Each row is a point. A path goes straight from each point to the next, and from the last back to the first. The post is the endless flat space through its rows: a point in 2 columns, a line in 3, a plane in 4, and so on, so that a path can go around it. Count how often the path circles the post. Going back the other way cancels.

Post (2 x 3):
[[ 1.3  3.4  0.9]
 [-2.1  1.0 -4.5]]
Path, 27 rows:
[[ 0.8  8.6  1.6]
 [-2.7  4.9  3.2]
 [-2.7 -2.9 -3.3]
 [ 0.6 -2.3 -5.0]
 [ 1.9  4.1 -5.2]
 [-1.2  6.9 -3.5]
 [-3.6  3.6  2.2]
 [-3.9  2.2  4.5]
 [-0.2 -2.8 -2.9]
 [ 5.1  1.8 -3.1]
 [ 2.6  6.4  0.6]
 [-3.2  7.0  4.3]
 [-2.5  1.9  1.4]
 [ 0.9 -3.8 -3.5]
 [ 1.4  0.1 -5.3]
 [ 4.5  7.3 -2.6]
 [-2.2  8.6  1.4]
 [-4.9  1.5  0.1]
 [ 1.7  1.1  1.1]
 [ 1.8  0.0 -7.5]
 [ 0.8  4.1 -1.7]
 [-8.5  3.3 -8.1]
 [-7.8  2.1 -1.1]
 [ 1.7  1.8  1.4]
 [ 6.3  0.9  0.5]
 [ 2.6  4.6  0.4]
 [-1.5  3.9 -1.3]]
Times around: 5

Post, 5 rows:
[[-2.0  0.7 -5.3 -0.4  1.1 -2.6]
 [ 3.8  2.1 -4.2 -2.3 -3.0  4.4]
 [-3.7  0.6  8.7 -1.6 -3.0 -0.9]
 [ 1.0 -2.0 -2.4 -4.0  1.2  0.0]
 [-0.3 -1.9  0.1  2.4 -0.5  0.2]]
Path (22 x 6):
[[ -1.6   1.5   0.4 -11.1  -4.3  -2.9]
 [ -2.2  -4.3  -6.0   5.0  -5.0   1.5]
 [  1.3  -4.4   1.6  -2.6   3.7   4.4]
 [  1.8   7.2   4.3  -6.7   0.6   3.6]
 [  2.1  -0.6   5.1   4.0  -0.8  -0.6]
 [  8.5  -6.0  -7.4  -4.2  -2.1   1.4]
 [  0.8   0.4   0.6  -1.6  -8.3   6.8]
 [ -2.1  -5.3  -0.9  -2.3   3.8   2.4]
 [ -3.9  -3.3   2.5   2.8  10.0  -2.5]
 [  4.4   1.2   4.8 -10.3   4.2  -0.4]
 [  2.8   1.3  -5.5  -3.1   0.1  -4.3]
 [ -0.7  -5.5   4.0   2.5  -3.9  -0.4]
 [ -4.0   0.1   2.9  -3.5  -4.9   3.4]
 [ -7.4  -3.0   1.8   4.4   4.0  -1.9]
 [  3.4   4.2   0.6   3.2   2.0   4.8]
 [  4.6  -1.7   2.0  -6.6   0.6   0.4]
 [  2.0  -6.0  -2.7  -5.2  -3.5  -1.9]
 [  0.8  -3.3  -1.3  -1.0  -1.8  -1.9]
 [ -4.6  -4.0  -1.4   0.3   0.0   0.3]
 [ -5.2   2.0   0.8  -1.5   1.1  -1.5]
 [  1.1   6.5   1.2  -8.2  -0.7   2.2]
 [  3.0  -6.0   0.1  -5.6   3.7  -2.6]]
Times around: 4

Post (8 x 9):
[[-4.3 -3.2 -7.2 -0.2 -0.3 -1.1 -3.3  3.4  2.6]
 [-1.2  2.0 -3.0  1.1 -1.0 -0.7  1.0  2.0 -2.1]
 [-3.2  2.5 -1.4 -1.4  2.8  4.6 -0.5 -3.9  5.3]
 [ 5.8 -0.6 -2.3  4.8  0.9 -3.1  5.7 -1.1  4.0]
 [ 6.4  2.9 -1.4  2.9  3.7 -4.4  2.5  1.8 -4.6]
 [-1.8 -3.7  4.3 -2.0  3.0  1.6 -0.9  3.0  1.7]
 [ 2.9  3.4  6.3  5.4  6.4  0.4  1.5 -3.7  0.3]
 [ 2.4  4.0  6.7 -7.5 -0.9 -2.9 -4.8  1.1  2.3]]
Path, 30 rows:
[[  6.9  -0.9   2.1   1.7  -2.8  -6.7  -2.0  -1.7  10.8]
 [ -2.0  -0.4   2.4   1.2   2.4   7.3  -0.4  -5.1   1.4]
 [  2.6  -5.5   5.1   9.3   5.0  -2.1   7.6  -5.7   3.4]
 [  3.5   2.7   0.0  -1.4   2.2  -5.3   4.1   2.1  -1.6]
 [  4.1   2.6   1.6  -3.4   0.4  -4.3  -0.2   2.0   2.6]
 [  1.3   2.7  -3.4   2.5   1.2  -1.3  -3.7   2.4   3.3]
 [ -3.8   1.2  -0.2  -0.1   7.5   7.8  -2.1  -3.6   1.9]
 [  9.2  -1.3  -1.1  -0.1   3.4  -4.3   1.3   0.5  -0.2]
 [  3.0   1.1  -4.0  -2.0   5.4  -4.0  -3.8  -0.5   1.2]
 [  1.3   0.8  -1.4   6.4   4.3  -1.9   6.2  -3.8   7.1]
 [  3.4   4.2   6.5  -0.7   5.1  -3.3  -3.1   1.8   6.7]
 [  3.8   1.1   4.3  -0.6   1.5   2.0  -1.9  -4.0  13.1]
 [  9.8  -6.2   3.9   2.4  -0.9  -7.3   1.1   6.3  -1.1]
 [  3.6   0.6   4.0   0.0   0.7  -1.3   0.0  -2.0  -0.5]
 [ -4.2   0.6  -1.9  -0.7   5.6  -0.2   0.1  -3.0  -2.0]
 [  0.1   3.6   0.7   1.4   9.0   2.4   4.8  -4.8   6.8]
 [ -5.0   0.4  -0.8   0.7  -0.2   4.5   1.2   2.5   6.6]
 [  2.5   1.3  -1.4   1.4  -1.9   3.9   3.6   2.5  -0.9]
 [  3.2  -3.8  -0.9  11.5   5.2  -1.0   4.1  -1.0  -1.9]
 [  2.6  -2.6   6.4   1.3  -2.2  -2.9   2.7   0.3   3.2]
 [ -0.4   2.7   2.7   3.6   5.3  -4.6  -0.4  -3.5  -0.2]
 [ -7.8  -1.6  -0.9  -0.7   1.1  -1.6  -3.1  -0.4  -1.2]
 [ -1.0   1.3  -2.1  -0.2   4.4  -4.0  -0.8   0.2   5.0]
 [ -5.9   0.2  -1.1  -5.1  -0.9   5.6   3.3   4.3   5.2]
 [  2.0  -2.4   0.9   1.4   5.5   4.6   4.5   3.4  -1.2]
 [ -0.3  -3.6  -1.8   2.8  -3.5  -1.2   2.1   3.7  -0.7]
 [ -1.0  -3.8   4.1   4.1   1.7   5.1   6.9  -3.6   0.7]
 [  8.1   1.0  -1.8  -0.5  -1.4 -10.7   0.5  -0.3   6.9]
 [ -1.8   3.6  -9.0  -2.0  -2.1  -2.9   2.3   1.1   4.8]
 [ -6.4   5.8  -8.7   2.2   0.9   3.3  -2.6   3.7  -1.8]]
Times around: 5

Post:
[[-1.5  3.3 -0.7 -0.3  0.8  3.0 -1.0  1.0 -2.7 -1.4 -2.0  1.5]
 [-1.3  5.7 -4.5  1.7  3.5  2.5  0.1 -0.8 -0.5 -3.3  3.0 -2.9]
 [-4.8  1.8  0.1  0.8 -2.1  1.6 -2.4 -2.3  1.4  0.8  2.3 -1.6]
 [ 3.6  4.5 -3.8 -0.8 -1.7 -4.6 -0.6 -2.1 -2.5 -0.4 -4.4  1.8]
 [ 8.1 -4.4 -5.1  0.7  0.5 -0.4 -1.2 -0.6  2.4 -1.2  3.4 -1.0]
 [ 0.6  1.3 -3.5  0.3  0.2  0.1 -5.6 -2.7 -2.7 -1.2  0.3 -4.5]
 [-5.6 -4.4 -0.6 -4.4  1.1 -0.2 -4.7 -3.9  3.5 -1.1  1.1 -4.0]
 [-8.8 -0.2  5.3 -2.1 -3.7 -4.5 -0.1  2.4 -0.5 -2.6 -2.4  2.0]
 [-3.9 -2.1  4.9  3.0  2.1 -2.7 -2.8 -5.4  3.1 -2.2  2.0  0.4]
 [-0.1 -4.2  3.0 -5.3 -1.0 -1.5  0.1  3.2 -2.5  1.0  4.3  1.9]
 [ 2.2  4.5  2.4 -1.8 -1.5 -2.9 -6.5 -4.1  2.3 -2.0 -5.6 -4.3]]
Path, 32 rows:
[[  0.5   2.0   0.0  -4.7   3.3  -1.1  -6.4  -1.2   4.7  -6.3  -2.5  -6.1]
 [  6.4  -0.3  -0.9  -8.0   1.6   1.2  -4.9   1.3  -0.2  -3.6  -2.3   1.1]
 [  0.4   3.4   3.5   4.1   0.8  -0.2  -2.8  -2.1   2.3  -1.6   1.9  -0.1]
 [  1.8   1.7  -2.0  -5.1  -1.9  -2.7  -2.2   2.2  -3.3   2.2  -5.4  -1.0]
 [  0.0  -8.6   5.3  -2.4  -4.0  -4.9   5.2   3.4   1.9  -0.3  -0.8   2.2]
 [ 12.9   1.5  -4.6   1.7   0.8  -3.2  -8.9  -7.2   3.8  -1.3  -2.3 -14.4]
 [ -0.7  -0.6   7.2  -0.6   3.8  -3.9  -1.0   2.0   3.3  -4.9   0.3  -0.3]
 [  5.1   3.2 -10.4  -3.1  -4.7   5.7  -7.5   2.7  -4.6   3.0  -3.0   2.2]
 [ -3.0  -1.2  -0.2  -2.9  -3.5  -6.0   2.4   5.0  -2.8  -4.5   2.5   2.7]
 [  0.9   5.9  -3.4  -0.1  -0.7  -1.2   2.3   1.3  -2.4  -2.0   5.7  -3.5]
 [  0.8   3.2   4.2   3.8   0.1   4.1  -0.6   0.7  -3.6  -1.6  -1.5  -4.9]
 [ -2.6  -4.9   2.5   1.1   5.5  -0.7   2.9   3.8   2.2  -5.4  -0.8   0.3]
 [ -4.1  -5.7   2.7   0.1  -2.8   0.7   3.2   3.6  -1.0  -3.2  -1.8   1.1]
 [  2.5   7.4   1.7  -5.9   5.6   2.5  -3.5   0.4  -4.8  -5.8  -3.9  -2.6]
 [ -6.8  -1.9  -1.7  -2.5   5.9  -3.1  -1.5  -2.4   7.4  -9.0   0.3   1.2]
 [  1.9   2.1   3.3  -5.3   0.7  -7.3  -4.7  -0.9   0.4   1.1  -2.4   2.7]
 [ -3.4   1.3   3.6   4.4  -3.0  -4.1  -5.2  -2.6  -1.0   0.7   0.8  -2.8]
 [ -1.8  -4.0   0.9  -1.3   5.8   3.3   3.2   1.3  -1.6  -2.0   2.2  -0.2]
 [  3.6   4.2  -1.6   4.5  -2.4 -10.3   0.4   0.1  -4.1   1.5   0.5  -0.7]
 [ -1.8   3.3   1.1  -3.4   1.5  -4.2  -4.1   3.8   4.7  -4.0   2.7  -4.2]
 [  3.6  -3.0  -0.3   5.1   0.9  -0.7  -3.2   2.1   8.0  -8.7   3.1  -0.6]
 [ -2.6   0.0   7.5  -1.3  -4.4  -3.1  -7.8  -1.8  -5.4   0.6   1.7  -2.5]
 [ -2.5   1.9   4.9  -1.1   0.3  -2.5  -4.7  -8.7 -11.2   2.9  -2.8  -0.6]
 [  7.4   6.4  -4.9 -10.2   7.7  -1.7  -3.8  -7.6  -0.3  -6.2  -2.5  -5.1]
 [  3.5   5.3  -1.8   4.2   0.5  -2.5  -7.3  -6.7  -4.3  -2.0  -2.2   0.7]
 [ -2.1   4.1  -1.4   1.0  -2.5   2.9  -4.7  -4.8  -1.6   0.8   0.6  -1.2]
 [  3.9   0.7   0.9  -1.3  -0.9   2.7  -4.4  -3.9   0.8  -0.4   1.9  -7.3]
 [ -0.8   0.3  -6.1  -6.3   2.4   0.1   0.6   4.5  -0.5  -3.7   1.0  -8.3]
 [ -6.4   0.5   5.1   1.6   5.5  -1.2   6.6   6.8   1.4  -5.7  -1.8   4.3]
 [  1.6   5.4   0.0   1.8   2.3 -10.2  -3.3  -5.5  -1.4  -6.9  -9.3  -6.6]
 [ -6.6  -3.1  -2.8  -4.6  -5.7  -6.2   2.3   4.7  -3.1  -4.1  -1.4   0.5]
 [  1.5   7.6  -1.9  -1.0  -3.2  -0.6  -3.2   0.7  -0.8  -5.6  -1.9  -0.6]]
Times around: 0
